Each row is a point. Two turns around zero, p and q, are shown by what they do to some points. Write where each new point lands after one turn and then the other. Backwards means that the second turn is done in reverse. Each puzzle has new turns, and all numbers are rounded.

Turn p:
[ 29 -23] -> [ 23 -29]
[-40   5] -> [-38  14]
[37 -9] -> [ 34 -17]
[-44  18] -> [-39  27]
[19  9] -> [21  4]
Turn q:
[  4 -39] -> [ -4 -39]
[29 22] -> [33 15]
[-33  17] -> [-29  24]
Where do these land?
q, then p: [29 36] -> [42 20]
q, then p backwards: [-21  -3] -> [-21  -3]
q, then p backwards: [-23 -46] -> [-22 -46]
p, then q: [16 13] -> [20  5]

Turn p:
[ -7   2 -46  10] -> [  0  11 -40  23]
[-17  15 -31  16] -> [ -4  22 -21  28]
[-21  19  19  -7] -> [-19  18  22  -2]
[ 41 -59  63  15] -> [ 31 -76  47 -18]
[  7  35 -13 -10] -> [  7  36  -9 -10]
[ -3 -12   8 -24] -> [-16 -11   0 -20]
Turn q:
[  1 -39  28  22] -> [-21 -31  29  23]
[ 17 -16 -27 -69] -> [ 24 -39 -46 -42]
[-13 -15  -4  28] -> [-25   2   2  24]
[-14  39  -1 -14] -> [  8  33  -2 -27]
[ 8 31  4 34] -> [12 35 16 23]
Where do these land?
q, then p: [13 55 15 43] -> [40 43 43 -2]
p, then q: [  8 -29   9 -34] -> [-16 -31 -17 -25]
q, then p: [ -3 -35  -8   8] -> [-13 -21  -7  27]
p, then q: [-23  40  16  12] -> [ 6 36 34 -7]
p, then q backwards: [  4 -31 -32 -29] -> [-12 -25 -33 -31]

Turn p:
[ 21 -17 -18  -1  -4  15] -> [ 15 -13 -15  12   3  23]
[  6  76   1   9  11 -34] -> [ 21  54  -9 -15   2 -59]
[-47 -30 -14 -20   9  10] -> [-47 -37  -7  -9  13   4]
[ 24  11  26 -19 -15 -13] -> [ 23  18  16 -29  -9  11]
[ -3 -11 -15  31 -22  15] -> [ -8  -2 -14  33 -24  11]
[-10  -2  -3  19   7  33] -> [-19   7  -3  31  12  10]
[  9 -28  23 -19  14 -27] -> [ 15 -28  33 -24   3   0]
Turn q:
[-43 -10  30  -1  -4 -28] -> [-53 -21  17  -4 -12   3]
[ 39  44 -17 -12 -16  -4] -> [ 32  48  19   7  -3 -21]
[  7  30 -34  13 -18  34] -> [ 21  41 -36  15  -9  -4]
[-35 -32  -7 -16  22   7] -> [-26 -22 -22 -29  21  14]
[ 18 -11   5  -7 -11  21] -> [22  3  0 -3 -4 24]
[-15 -17  37   8  34 -16] -> [-26 -41  18  13  21   5]
[ 30  -4 -13  15  -7 -13] -> [ 30  -7   5   1 -13 -20]
Where do these land?
p, then q: [  1 -10 -48  20   0  19] -> [ 16 -17 -43  -2 -12 -24]
q, then p backwards: [ -2   0   0  -9  20 -24] -> [-16  -1   8  -8  24 -11]
q, then p: [ -6  -1   3 -38  14 -47] -> [-15  -6  37 -44  14 -11]
q, then p: [ -2 -12  12  26   8   4] -> [ -2 -20   1  22 -11   7]
q, then p: [-41  19  25  20 -28  15] -> [-45  18 -19  25 -26  -4]
q, then p: [-34  18 -32   4  12   2] -> [-11 -10 -29  -9   4 -39]
q, then p: [  9   0  31 -20   5  31] -> [-8 20 10 26 29 19]
q, then p: [ 72   5 -11  16 -12 -24] -> [ 66  12  29  -9 -28  10]
p, then q backwards: [  2 -18  21 -19 -18  23] -> [ -9 -15  26 -25 -12  16]

Turn p:
[-12 -23 -15   3  12   0  37  19 -25] -> [-21 -14 -16   5  17  18  21  25 -28]
[ 17   5  30 -14 -35 -10   9 -43   4] -> [ 12  -7  25  -6 -19 -31  33 -38   3]
[  0   8 -31  41  21   3  18  12 -38] -> [ 10  17 -20  31  19  39   5  15 -34]
[ -3 -11 -13  23  21  36  11   1 -16] -> [ -1 -10   3  18  18  46   3   8  -1]
[ 25  18  -3 -46 -37  -2 -14  -9   2] -> [ 13   4  -3 -52 -25 -15   5 -31   2]
[ 17 -10  20 -13 -35   0 -25  -1  15] -> [ 13 -15  12 -18 -40 -18  -4  -7  15]
[  0   3 -31  20   1   8  24   2  16] -> [-14  14 -27  17   1  22  16  -1  12]
[-10  14  39  -7 -22 -12  -6  13  10] -> [-12  12  30  -8 -26 -29  -6   7  -2]
[-34   8  13 -27 -17  -5 -21  -9   5] -> [-23  -6  15 -15  -7 -24 -27 -24  -5]
[ 10  12  23 -17  60  -8 -39  12  44] -> [ 18  15  13 -14  36 -29 -40  29  54]
[ -9 -25 -33  36  28 -11   7   5 -17] -> [  4 -12 -34  39  23  18  -4  20 -16]
Turn q:
[  4  -6 -27  -6 -29  16   3  13 -11] -> [ -8 -13 -30  -4 -30   3  10   9  -2]
[ 11  40  -5  25   2  21  -3   4 -25] -> [ 14  28 -16  41 -14  10   0   6 -15]
[ 16 -10   5 -37 -10  10 -13  20 -16] -> [  7   3  -1 -35 -19  10  15  22 -18]
[ 21 -29  -5 -24 -17 -45   6 -37   9] -> [ 22 -19   9 -43  -6 -32   4 -37  21]
[-15  23  10  13  14  22  16 -35  36] -> [-13  17  15  24  13  29 -15 -27  36]
[-11  31  21  37  13  14 -15 -15  35] -> [ -4  14  27  41   9  18 -40  -4  17]
[-19  -9  29  -2 -16 -44  19 -15  31] -> [-19  -6  40 -11   8 -39  -2 -16  33]
[ 21 -41  -7   1  -1   7  -3  29 -31] -> [ 19 -35 -14 -10  -1   1  28  26 -27]
[  8  -8 -34  -3   7 -11 -21  31 -12] -> [  8 -11 -35 -13   5 -12 -13  23 -23]
[-30 -33   4 -27   2  -2 -11   6 -38] -> [-23 -15   4 -28   5  -1  23  -6 -46]
[-6 43  8 23 34 12 22  1 22] -> [ -4  37   0  38  31  14 -10   5  25]
Where do these land?
q, then p: [-34   6   1   1  -5  -4  13 -16  17] -> [-20  -1  10  22  10 -15 -15 -18   8]
q, then p: [ -3   5  -3   8   6  -1  -5 -36 -34] -> [ 24  -2   7  15  10   6  21 -30 -17]
p, then q: [-18  13  52  -8  21  -7   0 -15  -6] -> [  9  16  49   3  28 -19   4   5 -12]
q, then p: [ 12  -3 -16 -59 -26  25 -12  76 -12] -> [-49  12 -29 -68 -28  24  -8  25 -36]
q, then p: [ -7  -2 -28  30  24   0 -22   4  28] -> [ 23 -17 -15  14   9  13 -42   9  15]
q, then p backwards: [  0  -9  23   3 -19  25  -3   0   0] -> [  0 -10  17  14 -17  24   7   8  -4]
p, then q: [ 12 -19 -11  10  30  -2  20 -33   4] -> [ 16 -15 -12  14  40  10   6  -7  22]
p, then q: [ 18 -15 -10  13 -11 -37 -10 -37  10] -> [ 32 -23 -16   6   2 -30  -5 -24  22]
q, then p: [ 26  36 -11 -24 -32  20   3  48  12] -> [-27  38 -25 -31 -48  13 -12  12   1]
p, then q: [ -7 -13   4  27  10 -19  15   7 -18] -> [  5  -9 -11  28  11 -13  14  15 -15]
